Each row of a before or after table is a point. The points were changed in one or more steps. Then noise was added and the rows were shuffled. The steps act on columns, c1 being the first. Write out the steps. A step turns or swaps two columns, mirrors them in a line or flattens them onto one, adds a multiple of one to another, or multiplies or shifts one. Angles are multiples of 10 degrees, from the lower column toward the higher: turns from -170 to 170, lines from 10 to 170 but not 90. Use the fewest steps. Two steps may share a column if one is a turn and the other turns, adds or multiplies; they go together, in the order done. Otherwise the lowest column goes first.

Before (13 x 2):
[[ 0.24 -0.02]
 [ 0.35  0.37]
 [ 0.37 -0.48]
 [ 0.28  0.02]
 [ 0.62 -0.46]
 [ 0.63 -0.10]
 [ 0.24 -0.18]
 [ 0.02 -0.22]
 [-0.01 -0.09]
 [ 0.12 -0.19]
 [ 0.30  0.13]
 [-0.31 -0.04]
 [-0.06 -0.26]]
After:
[[-0.36  0.38]
 [ 0.21  0.01]
 [-0.09  0.31]
 [ 0.28 -0.09]
 [ 0.18  0.11]
 [ 0.07 -0.02]
 [ 0.00  0.23]
 [ 0.00  0.27]
 [ 0.10  0.64]
 [ 0.47  0.35]
 [ 0.04 -0.32]
 [ 0.46  0.64]
 [ 0.17  0.24]]
Steps: turn c1 and c2 by 90 degrees

Before, 10 rows:
[[ 0.32 -0.05  0.48]
 [ 0.24 -0.16  0.34]
 [ 0.08  0.31  0.32]
 [ 0.18  0.28  0.28]
 [ 0.16 -0.27 -0.31]
 [ 0.03 -0.01  0.37]
 [-0.33  0.26 -0.32]
 [-0.37 -0.03  0.45]
 [-0.51  0.47 -0.29]
 [-0.26  0.03  0.29]]
After, 10 rows:
[[ 0.17 -0.16  0.36]
 [ 0.07 -0.18  0.41]
 [-0.32 -0.33 -0.22]
 [-0.25  0.07  0.29]
 [ 0.26  0.26  0.26]
 [-0.50 -0.54 -0.10]
 [ 0.01  0.11  0.37]
 [-0.36  0.17  0.40]
 [ 0.14  0.15 -0.38]
 [ 0.33  0.23  0.40]]
Steps: mirror c2 and c3 in the line at 80 degrees

Before (8 x 4):
[[-0.05  0.00  0.02 -0.18]
 [ 0.12  0.26 -0.17  0.52]
 [ 0.53 -0.14 -0.30 -0.35]
 [-0.39 -0.17  0.19 -0.26]
 [ 0.21 -0.28 -0.05  0.02]
 [ 0.29 -0.04  0.37  0.46]
 [-0.32 -0.10 -0.34 -0.40]
 [ 0.29 -0.03 -0.32  0.51]]
After (8 x 4):
[[ 0.11  0.40 -0.23 -0.43]
 [ 0.28  0.49 -0.46 -0.15]
 [-0.06 -0.17  0.05  0.06]
 [-0.32 -0.34 -0.19  0.23]
 [ 0.29  0.45  0.22 -0.11]
 [ 0.53 -0.28 -0.57  0.25]
 [-0.38 -0.19  0.38  0.23]
 [ 0.20  0.11 -0.16  0.25]]
Steps: add -0.5 times c1 to c3; turn c2 and c4 by -110 degrees

Before (10 x 6):
[[-0.29 -0.42  0.26 -0.13  0.10 -0.04]
 [ 0.09 -0.35 -0.56 -0.26 -0.10 -0.41]
 [-0.14  0.02  0.39  0.04  0.22  0.00]
 [-0.02  0.25  0.24  0.05 -0.19  0.28]
 [-0.08  0.00 -0.32 -0.02  0.08 -0.53]
 [-0.31  0.43  0.38 -0.42  0.00 -0.07]
 [ 0.45 -0.16 -0.38 -0.02 -0.48 -0.12]
 [ 0.02  0.04  0.06 -0.57  0.25 -0.31]
 [ 0.02 -0.03  0.32 -0.05  0.30  0.33]
 [-0.34  0.50 -0.69  0.12 -0.55  0.26]]
After:
[[-0.09  0.33 -0.13  0.28  0.29  0.43]
 [-0.14 -0.04  0.16 -0.35  0.22  0.00]
 [ 0.02  0.17  0.53  0.23  0.39  0.26]
 [-0.31 -0.28  0.55 -0.11  0.17  0.33]
 [-0.35 -0.52 -0.45  0.53 -0.49  0.12]
 [ 0.10  0.51 -0.06  0.61 -0.04  0.09]
 [-0.02 -0.37  0.08 -0.22 -0.23 -0.06]
 [ 0.01 -0.19  0.20 -0.26  0.16 -0.26]
 [-0.29  0.34  0.22 -0.16 -0.02 -0.24]
 [ 0.44  0.18 -0.18  0.36 -0.49  0.00]]
Steps: turn c2 and c6 by 140 degrees; add 0.5 times c6 to c5; mirror c3 and c4 in the line at 150 degrees

Before:
[[-0.03 -0.02 -0.53  0.02 -0.12 -0.20 -0.35 -0.08 -0.20]
 [-0.26 -0.44  0.05 -0.19  0.12  0.53  0.16  0.17 -0.39]
 [-0.23  0.03 -0.38  0.19 -0.25 -0.25 -0.03  0.24 -0.31]
 [-0.08 -0.08  0.22  0.06  0.34 -0.10  0.11  0.09  0.23]
 [-0.16 -0.06 -0.14  0.30 -0.14 -0.31 -0.11 -0.31 -0.31]
 [-0.05  0.13  0.45 -0.07 -0.04  0.08 -0.08 -0.08  0.29]
 [-0.27 -0.23 -0.30 -0.08  0.23 -0.40 -0.24 -0.12 -0.38]
 [-0.35  0.14  0.29 -0.07  0.30 -0.04 -0.26 -0.01  0.19]
 [-0.06  0.14  0.31 -0.32  0.12 -0.12  0.04 -0.04  0.11]
 [-0.39 -0.34  0.18 -0.21  0.05 -0.04 -0.06 -0.07  0.21]
 [-0.08 -0.42 -0.29  0.08  0.11  0.42  0.30  0.13 -0.23]
 [-0.28  0.07  0.10 -0.17  0.21 -0.02  0.27 -0.09  0.20]
 [-0.33  0.30  0.24 -0.09  0.29  0.22  0.25 -0.06  0.39]]
After (13 x 9):
[[-0.16 -0.06 -0.15  0.30 -0.14 -0.33 -0.10 -0.30 -0.93]
 [-0.27 -0.24 -0.30 -0.07  0.23 -0.39 -0.24 -0.13 -1.14]
 [-0.09 -0.41 -0.29  0.08  0.12  0.42  0.32  0.14 -0.70]
 [-0.34  0.14  0.29 -0.09  0.30 -0.03 -0.26 -0.01  0.57]
 [-0.21  0.04 -0.39  0.18 -0.24 -0.25 -0.03  0.26 -0.94]
 [-0.28  0.06  0.11 -0.17  0.21 -0.03  0.26 -0.07  0.58]
 [-0.08 -0.08  0.22  0.06  0.33 -0.09  0.11  0.11  0.69]
 [-0.04 -0.02 -0.53  0.02 -0.13 -0.21 -0.37 -0.08 -0.59]
 [-0.05  0.14  0.45 -0.07 -0.04  0.06 -0.08 -0.08  0.90]
 [-0.32  0.30  0.24 -0.09  0.30  0.22  0.26 -0.06  1.18]
 [-0.07  0.13  0.31 -0.32  0.12 -0.13  0.03 -0.04  0.30]
 [-0.27 -0.43  0.05 -0.18  0.12  0.52  0.17  0.18 -1.17]
 [-0.39 -0.36  0.18 -0.21  0.05 -0.03 -0.06 -0.08  0.61]]
Steps: multiply c9 by 3

Before, 9 rows:
[[ 0.07  0.25 -0.11 -0.15 -0.25  0.40 -0.29 -0.08  0.56 -0.23  0.33]
 [ 0.38  0.31  0.24  0.70  0.39  0.33  0.11 -0.37 -0.08 -0.20 -0.23]
 [-0.02  0.29  0.01  0.01  0.09 -0.38 -0.18  0.04  0.42  0.17 -0.07]
 [ 0.22 -0.24  0.18 -0.24  0.18  0.45  0.45  0.34 -0.03  0.41 -0.25]
 [ 0.68  0.08 -0.15 -0.15 -0.51  0.00 -0.10 -0.04 -0.11 -0.26  0.53]
 [-0.05  0.25  0.45  0.15 -0.45  0.53  0.13 -0.36 -0.10  0.20 -0.21]
 [ 0.11 -0.16  0.54 -0.27 -0.07  0.13 -0.44  0.19  0.84  0.49  0.21]
 [ 0.26 -0.31  0.33  0.26  0.03  0.19 -0.13 -0.14 -0.05 -0.06 -0.22]
 [ 0.17 -0.11  0.34  0.05 -0.51 -0.34  0.40 -0.13  0.22 -0.06  0.10]]
After (9 x 11):
[[ 0.13 -0.17  0.55 -0.28 -0.07  0.11 -0.44  0.02  0.85  0.49  0.21]
 [ 0.21 -0.26  0.19 -0.28  0.19  0.45  0.45  0.07 -0.04  0.42 -0.25]
 [ 0.20 -0.11  0.33  0.06 -0.50 -0.35  0.41 -0.04  0.25 -0.05  0.11]
 [ 0.00  0.28  0.00 -0.02  0.10 -0.36 -0.17  0.01  0.45  0.17 -0.05]
 [ 0.38  0.30  0.21  0.74  0.39  0.33  0.11 -0.16 -0.06 -0.20 -0.23]
 [ 0.08  0.25 -0.10 -0.13 -0.26  0.42 -0.28  0.04  0.55 -0.25  0.33]
 [-0.03  0.26  0.44  0.21 -0.41  0.53  0.10 -0.04 -0.09  0.18 -0.21]
 [ 0.28 -0.32  0.35  0.30  0.01  0.17 -0.14 -0.05 -0.05 -0.08 -0.20]
 [ 0.67  0.08 -0.15 -0.13 -0.50  0.00 -0.10  0.02 -0.10 -0.24  0.54]]
Steps: flatten c4 and c8 onto the line at 170 degrees

Before:
[[-0.53 -0.15 -0.11 -0.31 -0.26 -0.20  0.17  0.14 -0.44 -0.33 -0.48  0.39]
 [ 0.10 -0.19  0.06  0.37  0.12  0.35  0.72  0.06 -0.04 -0.59  0.03  0.18]
 [ 0.47  0.51 -0.15 -0.59 -0.24  0.10 -0.02  0.05  0.00 -0.35 -0.29  0.14]
 [ 0.36 -0.07 -0.46 -0.16 -0.20 -0.03  0.03  0.10 -0.44  0.07  0.23  0.06]
 [-0.31  0.00 -0.33  0.05  0.12  0.23  0.17 -0.43 -0.14  0.00 -0.25 -0.04]
 [-0.13 -0.08 -0.10 -0.18 -0.23  0.47  0.34 -0.22 -0.24 -0.05 -0.12 -0.44]
 [-0.18  0.23 -0.11 -0.13 -0.17  0.03 -0.39  0.17 -0.33 -0.13 -0.38 -0.25]
 [ 0.04 -0.21 -0.31 -0.22  0.06 -0.27 -0.48 -0.84  0.42 -0.06 -0.30  0.23]
 [ 0.08  0.18 -0.14 -0.35 -0.02  0.23 -0.35  0.21 -0.28  0.42 -0.07  0.29]
 [-0.19 -0.22  0.11 -0.36  0.05 -0.50  0.27 -0.35 -0.40 -0.41  0.23 -0.34]
 [-0.13 -0.30 -0.33 -0.10  0.24 -0.15  0.23 -0.02  0.21 -0.18  0.24  0.11]
 [ 0.09  0.10 -0.20 -0.26  0.08 -0.22  0.50 -0.10 -0.31  0.01 -0.03 -0.03]
 [-0.05  0.11 -0.06  0.24 -0.49  0.16 -0.24  0.00  0.28  0.17  0.15  0.15]
 [ 0.24 -0.06  0.13  0.10 -0.33  0.15 -0.02  0.54 -0.29  0.19 -0.09 -0.56]]
After, 14 rows:
[[-0.13 -0.09 -0.11 -0.12 -0.26  1.39  0.14 -0.19 -0.51  0.13 -0.13  0.03]
 [ 0.16  0.11 -0.20 -0.01 -0.01 -0.67  0.22 -0.09 -0.17  0.29 -0.03  0.20]
 [ 0.16 -0.19  0.04  0.09  0.24  1.06  0.01  0.06  0.13 -0.01  0.03  0.07]
 [-0.19 -0.24 -0.32  0.07  0.18 -0.47  0.01 -0.02  0.18 -0.01  0.21 -0.08]
 [-0.30 -0.14 -0.13 -0.11 -0.34 -0.61 -0.10  0.15  0.12 -0.10 -0.49  0.72]
 [-0.06 -0.24 -0.29  0.02 -0.03 -0.83 -0.25 -0.83  0.42 -0.29 -0.28 -0.25]
 [-0.15  0.09 -0.08 -0.15 -0.37  0.49  0.01  0.00  0.26 -0.02  0.15 -0.13]
 [ 0.22 -0.06  0.12 -0.12 -0.28  0.47  0.10  0.54 -0.65  0.11 -0.10 -0.11]
 [ 0.20  0.18 -0.15 -0.05 -0.16  0.67  0.07  0.20  0.12  0.09 -0.09  0.33]
 [ 0.50 -0.07 -0.45 -0.07 -0.22 -0.10  0.07  0.09 -0.19  0.05  0.23  0.26]
 [-0.25  0.03 -0.34  0.03  0.13  0.68  0.07 -0.45 -0.10  0.08 -0.24  0.20]
 [-0.14  0.24 -0.11 -0.06 -0.21  0.08 -0.22  0.17 -0.38 -0.27 -0.38  0.23]
 [ 0.47  0.52 -0.16 -0.18 -0.41  0.29 -0.19  0.05  0.12 -0.20 -0.29 -0.12]
 [-0.08 -0.19  0.11 -0.03 -0.07 -1.50 -0.09 -0.37 -0.48 -0.09  0.24  0.24]]
Steps: turn c9 and c12 by -60 degrees; turn c1 and c12 by -20 degrees; flatten c4 and c5 onto the line at 70 degrees; multiply c6 by 3; flatten c7 and c10 onto the line at 50 degrees

Before, 13 rows:
[[ 0.42  0.18  0.70 -0.08  0.35 -0.26  0.42  0.10 -0.53 -0.13 -0.08 -0.29
  -0.18  0.34]
 [ 0.45  0.36 -0.23 -0.12  0.31 -0.13  0.08  0.75  0.03 -0.22  0.05  0.21
   0.12  0.38]
 [-0.07 -0.57  0.14  0.52  0.16 -0.24  0.02 -0.04 -0.14  0.47  0.34  0.31
   0.00  0.38]
 [ 0.16  0.06 -0.01  0.61  0.02 -0.19 -0.04  0.01 -0.11  0.33  0.34  0.16
   0.55 -0.14]
 [-0.37 -0.45 -0.19  0.19  0.38 -0.10  0.06  0.02  0.13 -0.15  0.35  0.34
   0.03 -0.04]
 [ 0.50  0.26  0.05 -0.11 -0.20  0.29  0.55 -0.37  0.01  0.31  0.16  0.12
  -0.23 -0.45]
 [ 0.54 -0.23 -0.11  0.33  0.17  0.47 -0.43 -0.15 -0.02  0.12  0.15  0.37
   0.18  0.46]
 [-0.48 -0.05  0.47 -0.26  0.23  0.06  0.32 -0.26  0.21  0.28 -0.22  0.11
  -0.25  0.25]
 [-0.32 -0.02 -0.08 -0.12 -0.16 -0.25  0.27 -0.18 -0.07  0.07  0.12 -0.05
   0.48  0.39]
 [ 0.27 -0.14  0.04  0.07 -0.01 -0.40 -0.20 -0.38  0.31 -0.11 -0.32 -0.06
   0.34  0.43]
 [ 0.12 -0.39  0.43  0.34 -0.28  0.09  0.16 -0.03 -0.04  0.28 -0.04 -0.20
   0.43  0.33]
 [ 0.34  0.09 -0.26  0.02  0.00  0.09 -0.15 -0.23  0.33 -0.23  1.05 -0.08
   0.10  0.11]
 [ 0.24 -0.14  0.02  0.91  0.03  0.18  0.38 -0.46  0.06  0.36  0.01  0.19
  -0.01 -0.03]]
After, 13 rows:
[[ 0.29 -0.12  0.01  0.11  0.17 -0.39 -0.20 -0.40 -0.23 -0.15 -0.30 -0.05
   0.36  0.43]
 [ 0.47  0.34 -0.23 -0.21 -0.36 -0.13  0.12  0.81 -0.24 -0.21  0.03  0.20
   0.13  0.38]
 [ 0.44  0.16  0.68 -0.11 -0.65 -0.23  0.42  0.11  0.24 -0.14 -0.08 -0.26
  -0.15  0.33]
 [-0.40 -0.44 -0.21  0.25 -0.35 -0.13  0.05  0.01 -0.36 -0.15  0.36  0.34
   0.04 -0.06]
 [ 0.15  0.17 -0.02  0.56 -0.07 -0.18 -0.08  0.01  0.11  0.31  0.32  0.17
   0.54 -0.16]
 [ 0.13 -0.32  0.43  0.41  0.32  0.10  0.17 -0.03  0.23  0.24 -0.05 -0.19
   0.40  0.33]
 [ 0.23  0.04  0.02  0.92 -0.01  0.16  0.38 -0.50 -0.06  0.38  0.02  0.18
  -0.03 -0.04]
 [-0.33 -0.05 -0.04 -0.09  0.11 -0.26  0.30 -0.20  0.15  0.06  0.11 -0.05
   0.45  0.41]
 [-0.06 -0.46  0.18  0.64 -0.24 -0.23  0.02 -0.07  0.01  0.45  0.32  0.35
  -0.02  0.33]
 [ 0.48  0.26  0.03 -0.09  0.21  0.27  0.56 -0.38  0.12  0.29  0.18  0.11
  -0.24 -0.43]
 [ 0.35  0.09 -0.26 -0.01  0.13  0.09 -0.11 -0.22 -0.28 -0.26  1.07 -0.10
   0.09  0.10]
 [-0.46 -0.08  0.48 -0.28 -0.17  0.05  0.31 -0.26 -0.34  0.30 -0.18  0.15
  -0.27  0.27]
 [ 0.51 -0.16 -0.12  0.35 -0.20  0.50 -0.46 -0.12 -0.10  0.11  0.16  0.34
   0.21  0.45]]
Steps: turn c2 and c4 by -10 degrees; multiply c5 by 1.3; turn c5 and c9 by -150 degrees

Before, 9 rows:
[[-0.29 -0.64  0.16  0.60  0.64 -0.18 -0.18  0.27 -0.01 -0.49  0.31 -0.07
   0.43  0.41 -0.10  0.28 -0.20 -0.54]
 [-0.19  0.26 -0.07  0.18 -0.55 -0.26 -0.13 -0.34  0.11 -0.20 -0.26  0.12
   0.34 -0.43  0.41 -0.03  0.01 -0.28]
 [-0.39 -0.09 -0.50  0.32 -0.42 -0.01 -0.10 -0.31  0.16 -0.12 -0.44  0.39
   0.33 -0.38  0.03 -0.06 -0.12 -0.03]
 [-0.16  0.23  0.15 -0.24  0.06  0.32  0.18  0.22  0.48 -0.07  0.03 -0.39
  -0.51  0.47 -0.39 -0.23 -0.11 -0.06]
 [-0.16 -0.63  0.20  0.42  0.44 -0.33  0.03 -0.11  0.37  0.02  0.17  0.19
   0.20  0.54  0.03  0.09  0.21 -0.61]
 [-0.02  0.12 -0.06 -0.27  0.50  0.14 -0.09  0.30  0.03  0.06 -0.08 -0.32
  -0.68 -0.07 -0.32 -0.27 -0.01 -0.03]
 [-0.26  0.11  0.03 -0.16  0.14  0.34  0.27  0.21 -0.32  0.26  0.02 -0.19
  -0.63  0.37 -0.16  0.33 -0.16 -0.23]
 [ 0.26  0.30 -0.06  0.17  0.19  0.15 -0.14  0.32  0.31  0.15 -0.05 -0.27
  -0.80  0.22 -0.38  0.07 -0.26 -0.08]
 [-0.14 -0.04 -0.04  0.52 -0.46 -0.08 -0.30  0.02  0.04 -0.20 -0.63  0.41
   0.42 -0.11  0.29 -0.43  0.11 -0.23]]
After (9 x 18):
[[-0.05  0.22 -0.08 -0.24  0.05  0.30  0.10  0.26  0.48 -0.07  0.04  0.28
  -0.52  0.46 -0.40 -0.25 -0.18 -0.07]
 [-0.10 -0.64 -0.11  0.61  0.64 -0.25  0.18  0.29 -0.01 -0.50  0.30 -0.05
   0.42  0.41 -0.10  0.20 -0.34 -0.54]
 [-0.01  0.13 -0.27 -0.27  0.51  0.22  0.28  0.14  0.03  0.08 -0.08  0.12
  -0.67 -0.09 -0.31 -0.18 -0.02 -0.03]
 [-0.09  0.12 -0.15 -0.16  0.14  0.06 -0.09  0.15 -0.32  0.27  0.03  0.20
  -0.62  0.37 -0.16 -0.03 -0.31 -0.22]
 [-0.16  0.26  0.21  0.19 -0.55 -0.14  0.01 -0.27  0.11 -0.20 -0.25 -0.13
   0.34 -0.43  0.42  0.12 -0.12 -0.29]
 [ 0.36  0.31 -0.28  0.18  0.18  0.05  0.28  0.16  0.32  0.15 -0.06  0.08
  -0.80  0.22 -0.39 -0.05 -0.03 -0.08]
 [-0.17 -0.04 -0.04  0.52 -0.45  0.17 -0.05 -0.01  0.03 -0.19 -0.63 -0.35
   0.41 -0.12  0.31 -0.14  0.00 -0.22]
 [-0.21 -0.10 -0.08  0.32 -0.43  0.02 -0.16 -0.59  0.15 -0.10 -0.43 -0.26
   0.33 -0.37  0.03 -0.02 -0.34 -0.03]
 [-0.26 -0.62  0.21  0.42  0.43 -0.26 -0.15  0.07  0.37  0.01  0.16 -0.09
   0.20  0.54  0.02  0.19  0.06 -0.60]]
Steps: turn c1 and c17 by 40 degrees; turn c3 and c8 by 50 degrees; flatten c6 and c16 onto the line at 140 degrees; turn c7 and c12 by 140 degrees; multiply c12 by 0.7

Before:
[[ 0.15  0.48  0.43 -0.33 -0.16 -0.06  0.07  0.62  0.20 -0.30  0.15  0.58
  -0.24  0.00  0.26  0.29  0.25 -0.26 -0.62  0.38  0.25 -0.16 -0.28 -0.01]
 [ 0.27 -0.23  0.10  0.37  0.42  0.12 -0.24 -0.23  0.15  0.05 -0.32  0.27
   0.36 -0.05  0.26  0.12 -0.01 -0.21 -0.56 -0.30  0.16  0.28 -0.20 -0.01]
 [ 0.29  0.40  0.26 -0.17 -0.19 -0.13 -0.17  0.37  0.21 -0.01 -0.27 -0.17
   0.26 -0.08  0.47  0.19  0.38  0.17 -0.27  0.55  0.04 -0.10 -0.01  0.17]
 [-0.43  0.00 -0.31  0.13 -0.08 -0.48 -0.04 -0.32 -0.07  0.24 -0.27  0.44
   0.28 -0.38 -0.35 -0.15 -0.42  0.32 -0.51 -0.40  0.00  0.11  0.26 -0.23]
 [ 0.48  0.34 -0.36 -0.18  0.23 -0.15 -0.29  0.40 -0.43  0.30 -0.55 -0.06
  -0.08  0.29 -0.53 -0.23  0.37 -0.23 -0.18 -0.36 -0.19 -0.21  0.20 -0.58]
 [-0.09  0.03  0.41  0.33 -0.12  0.25 -0.13  0.36  0.01  0.04  0.23 -0.35
   0.14  0.42 -0.17  0.28 -0.13  0.25 -0.35 -0.31  0.06 -0.28 -0.32 -0.10]
 [ 0.01 -0.14 -0.32 -0.15 -0.05 -0.57 -0.40  0.10 -0.37  0.28  0.39  0.55
  -0.15 -0.32 -0.27  0.14 -0.30  0.63 -0.62 -0.26  0.27 -0.24  0.46  0.26]
 [-0.48  0.48  0.46  0.39  0.17  0.04  0.27  0.08  0.05 -0.68  0.21 -0.31
  -0.44 -0.14 -0.36  0.27  0.32 -0.30  0.11 -0.04 -0.41 -0.40  0.24  0.19]]
After, 8 rows:
[[ 0.29 -0.35  0.01 -0.17 -0.19 -0.18 -0.18  0.37  0.22 -0.07  0.35 -0.15
   0.26 -0.11  0.46  0.21 -0.03  0.16 -0.27  0.55  0.04 -0.09 -0.01  0.13]
 [-0.50 -0.52  0.03 -0.07  0.18 -0.01  0.28  0.06  0.05 -0.74 -0.13 -0.06
  -0.44 -0.22 -0.34  0.28  0.48 -0.30  0.10 -0.03 -0.40 -0.41  0.27  0.20]
 [-0.10 -0.07 -0.06  0.09 -0.13  0.26 -0.14  0.35  0.00 -0.07 -0.22 -0.35
   0.12  0.35 -0.16  0.27  0.27  0.25 -0.34 -0.30  0.05 -0.27 -0.31 -0.02]
 [ 0.17 -0.50  0.02 -0.15 -0.17 -0.06  0.07  0.62  0.20 -0.09 -0.05  0.63
  -0.25 -0.07  0.29  0.29 -0.22 -0.26 -0.62  0.38  0.26 -0.15 -0.28 -0.04]
 [ 0.27  0.28  0.00  0.06  0.42  0.11 -0.23 -0.21  0.16  0.13  0.27  0.23
   0.36 -0.08  0.26  0.12  0.36 -0.20 -0.55 -0.30  0.15  0.29 -0.20  0.01]
 [ 0.47 -0.22 -0.07 -0.16  0.22  0.06 -0.28  0.41 -0.42  0.26  0.60 -0.15
  -0.09  0.34 -0.52 -0.23 -0.05 -0.23 -0.17 -0.37 -0.21 -0.19  0.21 -0.59]
 [ 0.01  0.08  0.05  0.09 -0.06 -0.61 -0.39  0.10 -0.37  0.45 -0.41  0.42
  -0.15 -0.26 -0.25  0.15 -0.24  0.63 -0.61 -0.26  0.28 -0.23  0.46  0.05]
 [-0.45  0.06  0.04  0.19 -0.08 -0.39 -0.04 -0.33 -0.07  0.37  0.27  0.33
   0.27 -0.33 -0.33 -0.15 -0.02  0.33 -0.51 -0.39  0.00  0.12  0.27 -0.38]]
Steps: turn c2 and c11 by 170 degrees; flatten c3 and c14 onto the line at 100 degrees; turn c4 and c17 by 70 degrees; multiply c4 by 0.4; turn c6 and c24 by 20 degrees; turn c10 and c12 by -20 degrees
